Rows are points. Each copy is the shape, with its points in the same order, turned, moved and blurred by noise. Some copies are also mirrored. Which?
(in the rows, 128 means zero)

Shape (9 x 3):
[[135 197 111]
 [207 135 157]
 [102 110 155]
 [126 148 136]
 [159 126 154]
 [138 108 156]
 [162 116  63]
 [ 98 122 162]
 [126 224 160]]
Copy 1 (9 x 3):
[[ 89 180 118]
 [159 149 203]
 [ 77  91 163]
 [ 93 131 151]
 [119 124 182]
 [109  95 181]
 [156 110  94]
 [ 72  98 169]
 [ 51 201 155]]
Copy 1 is: only turned
Copy 2 (9 x 3):
[[131 219 135]
 [208 151 163]
 [103 122 151]
 [127 165 145]
 [160 138 154]
 [143 123 151]
 [165 159  64]
 [101 131 160]
 [124 229 192]]
Copy 2 is: only turned

Shape (9 x 6):
[[150  78 175  82 100 114]
 [163  49 134  72 105  91]
 [120 130  72 191 178 162]
 [118  67 160  96  45  96]
 [ 96  90 137  92 127 120]
 [ 68 138 101 111 136 123]
 [158  91 159 173 183 103]
 [181 163 116 176 185 119]
 [ 65 148  97 123 143 205]]
Copy 1 (9 x 6):
[[139  96  99 141  70  86]
 [194  98  87 109  89  71]
 [138 143 173 165 193 201]
 [160 117 143 120  35  91]
 [121  99 124 102  98 135]
 [102 148 133  88 115 165]
 [132 106 148 184 183 104]
 [131 175 119 185 199 130]
 [ 98 142 125 122 112 231]]
Copy 1 is: mirrored
Copy 2 (9 x 6):
[[158  91 127  63 112 112]
 [174  55  84  69 135 111]
 [106 143 131 231 131 165]
 [136  75 109  75  61  88]
 [109 106 124  81 129 122]
 [ 66 153 100 125 114 108]
 [166  91 171 169 156 116]
 [167 179 158 196 159 142]
 [ 48 164 126 145 112 191]]
Copy 2 is: only turned

Shape (12 x 9):
[[146 134  87 140 247 123 133  97 195]
 [ 38 121 208 150  91 129  87  97 135]
 [167  76 216 171  92  56 107 139 146]
 [151 113  69 187 120 141 109 111 106]
 [133 137 143 142 104 157  92 171 144]
 [153  81  80  94  94 155  80 122 118]
 [161 119  82 120 172 135 155 125 141]
 [182 145  89 160 106 168  89  89 113]
 [ 99 113 166 183 177 173 117  98 125]
 [134 143 128 165 103 154 132  94 124]
 [163  90  90 182  84 166 118  93 151]
 [142 130 105 125 109  99  91 162 154]]
Copy 1 (12 x 9):
[[154 130 123 144 249 171 189 101 149]
 [ 51 144 208 127  99 128 106  54  86]
 [133  96 203 148  61  72 204 119 117]
 [115  91  94 188 125 179 127 144  95]
 [119 158 164 141 103 157 115 161 134]
 [108 110  85 109  81 197 148 153 119]
 [145  94  91 140 181 152 133 137 151]
 [161 123 107 178 103 200 115 131  88]
 [102  93 198 141 179 153 109 106  88]
 [129 112 136 172 117 159  90 100 116]
 [115  74 131 189  89 202 130 129 137]
 [120 167 115 151 106 137 165 150 137]]
Copy 1 is: mirrored
Copy 2 (12 x 9):
[[155 123  87 161 248  96 142 179 139]
 [ 42 173 178 140 117 103  44  87 144]
 [147 115 234 207  90  89  66 153 131]
 [167 121  81 171 124 129  93  98  92]
 [117 138 123 136 104 165  85 156 132]
 [167  83  96  97  90 116  87 113 146]
 [157  97 102 142 160 117 164 150 116]
 [197 147  95 140 120 163 102  85 126]
 [ 90 125 139 168 197 151  87  96 112]
 [127 152 125 161 122 144 121  92 125]
 [156 106  88 195 100 136 106  82 150]
 [153 138 118 135  91 111  95 173 127]]
Copy 2 is: only turned
Copy 3 (12 x 9):
[[152 137 124 182 247 164  99  88 128]
 [ 71 139 173 117  59  87  70  97  95]
 [169  47 228 127 105  64 108 139 104]
 [173  93  91 168 104 165 109 153 123]
 [140 111 168  98 108 149  72 166 149]
 [131  50  90  72 121 173 111 137 126]
 [161 117 119 141 180 169 144 126 149]
 [208 106  96 115 102 181  78 129 137]
 [126 152 175 165 117 182  84 100  86]
 [169 134 137 135  83 154 110 116 142]
 [166  63 123 153  76 185  96 116 164]
 [149  86 124 104 151 114  92 173 155]]
Copy 3 is: only turned
